Rows are points. To make a cloud, some directions were put in groups of two or more. Within a group, all points are equally far from the middle, so they leave a hole (a ring in 2 directions, a hollow ball in 3). The other directions are filled evenly. Then the cloud was stretched, turned, moved and blurred a little. Count the holes, and give their numbers of directions, smallest first.
In the rows, zero is written as 128.

Cloud, 22 rows:
[[153  93 174]
 [138 171 101]
 [ 68 139 123]
 [ 88 140 174]
 [100 101  78]
 [164  85  84]
 [110 134 186]
 [190 128 118]
 [185 132 142]
 [120  66 127]
 [100 107  74]
 [128  92 179]
 [131  65 119]
 [174 139  86]
 [155 163  95]
 [ 90 154 166]
 [159  84 164]
 [110  78 160]
 [110 165  90]
 [102  90 170]
 [123 140 185]
 [130  77  85]]
Holes: 1 (3)

Cloud, 53 rows:
[[106  98 134  85 174  73]
 [128 164 179 116 148 160]
 [118 158 121 178  94  65]
 [ 82 151 158 116 175 148]
 [153 115 172 117 120  58]
 [131 142  70 167 103 116]
 [140 140 119 157 210  97]
 [153  84 105  90 129 132]
 [169 147 110 117 191  99]
 [103 163 147 162 133 154]
 [ 90  90 138 108 222 146]
 [132  58 114 145  95 147]
 [176 123 116 155 109 170]
 [ 92 123  75  86 168 147]
 [172 166 172 115 150 179]
 [123 149 175  85 114 141]
 [ 39 155 108 114 109 139]
 [120  87  88 185 134 121]
 [168 156  94  85 132 131]
 [ 96 102 175 177 114  48]
 [122 148 165 155 177 109]
 [ 77 118 123 131 209 130]
 [ 83 150 135 158 137  40]
 [ 91 147  69 166 149 107]
 [130 161 172  82 121  94]
 [123 110 120 167 152  46]
 [135 179 122 147 168  79]
 [151  96 116 186 177  84]
 [ 61  87 153 164 104 106]
 [ 85  90 149 130  92 148]
 [ 96  94 106 164 167  47]
 [139 154 124 100  79 174]
 [ 99  73 104 183 106 104]
 [ 66 179 114 146 159  96]
 [189 165 145 157 155 127]
 [ 57 145 109 137 165 136]
 [ 80  99 166 174 138  81]
 [ 88 125 121 158 205 129]
 [135 130 161 174 126  71]
 [ 45 171 153 133 126  93]
 [121 149  69  84 125 125]
 [ 81  92  90 142 177 169]
 [119 144 160 138 112 173]
 [126 157 122  74 131  83]
 [160 151 123 187 153 139]
 [ 93  93  95  85 187 124]
 [ 58 179 109 122 171 114]
 [ 49 122  96 136 151  62]
 [134 105 149 144  86 149]
 [ 51 150 148  82 130 122]
 [106 103  53 121 144 131]
 [162 126 138 151  94 153]
 [121 145  83 176 133  87]]
Holes: 1 (4)

Cloud, 81 rows:
[[122 160 139  75 190 143 132 184]
 [160 153 153 115 162 137 202 191]
 [125 172 113  68 105  94 148 140]
 [189  81  79  63 138 146 127 131]
 [192 107  81 139 152 126 114 174]
 [152 149 152 116 188 163 160 105]
 [101 116  76 152 125  87 123 171]
 [113 122 100 116  83 124  42 111]
 [186 131  78  64 122 115 167 100]
 [154 120 128 146  88  89 167  97]
 [153 202 130 154 111 160 187 114]
 [179  93 106 124 120  29 138 184]
 [122 126 145 132  79 152 165 117]
 [147 149 131 146  61 159 174 124]
 [169 199 104 153 141 169 136 145]
 [183 102  56  89 136 108 146 188]
 [110 153 132  49 177 125 154 100]
 [182 120 103 117  97 146 190 182]
 [109  90 145 151 159  84 129 160]
 [129 179 108 110 185 124 111 170]
 [158  77  69 109 125 115 120 200]
 [183  67 145 158 114 107  76 166]
 [102 151 137 142 147 162  59 200]
 [149 122  51  72  94 125 135 122]
 [125 164 154 121 198  55 113 106]
 [126 129 152 186 133  56 160 171]
 [ 98 161  41 100 119 140 140 131]
 [192 162  81 116 119 104 114 171]
 [105 128 127 142 164 150 119  62]
 [123  71  82 130 144 116 117 152]
 [135  80 119 163  97 105 100 134]
 [174 204 107 118 147 119  88 159]
 [173 179  98 100 172 121 105 151]
 [148 163 153  87 205 122 104 135]
 [194 162  68 127 114 163 158 206]
 [128 159 154 114 125  45 130 125]
 [164 147  75  81  71 147 144 157]
 [138 164 139 152 191 106 169 156]
 [165 127  60 119  84 164 130 178]
 [152 191 128 121 181 142 110 140]
 [174  86 122 138 135 125 200 193]
 [130 129 101 189  51  95 125 132]
 [121 126  64 138  66 164 102 113]
 [104 147 129 185 132 140 128 138]
 [110  80 106 147 145 118 130 161]
 [157 112 147 170 168  63 166  79]
 [129  99  78 113  77 198  98 116]
 [ 86 138 127 145 127 123 148 162]
 [143 143 107 136 184 161 114 130]
 [136 174 171 115 147 108  43 200]
 [124 134 159 172 117 179 138 131]
 [110 158  92  98 138 172  86 195]
 [137 211  96  89 114  74 106 101]
 [141 124 186 133 151  91 133 108]
 [153 186 143  83 150  97 113 127]
 [126 107 133  69 159  72 107 169]
 [169 180  96  98 175 165 121 182]
 [152 117  65 140  76 153 136 174]
 [165 164  63 132 134 173 165 144]
 [141 163 115 164 181 143 110 175]
 [160 161 141  77 183 147 185 112]
 [161  87 154 106 134  88 139 194]
 [156 130 163 166 119  83 155 194]
 [195 148 127 103 119  83 102 141]
 [176 195  86 108  69 172 146 118]
 [196 156 146 169 121  88 136 146]
 [112 115 135 202 119  99 100 136]
 [105 147  87  62 153 130 116 144]
 [109 118 145 110  89 146  91 169]
 [145  87 118 103 109  95 118 203]
 [176 125  57  75 105 139 167 106]
 [110 116 135 122 163  86  41 153]
 [ 97 154 125 120 159 124 201 159]
 [177 165  77 125  99 101  88 143]
 [140 115 140 133 123  75 195  97]
 [139 150  73 118 116 182  76 119]
 [191  93  86 126 173 110 123 112]
 [141 107 112 208 125  78 148 183]
 [129  88 169 115 151 147 157  93]
 [145 106 120 141 104  44 185 116]
 [152 214 134 126 157 124  82 119]]
Holes: 1 (4)
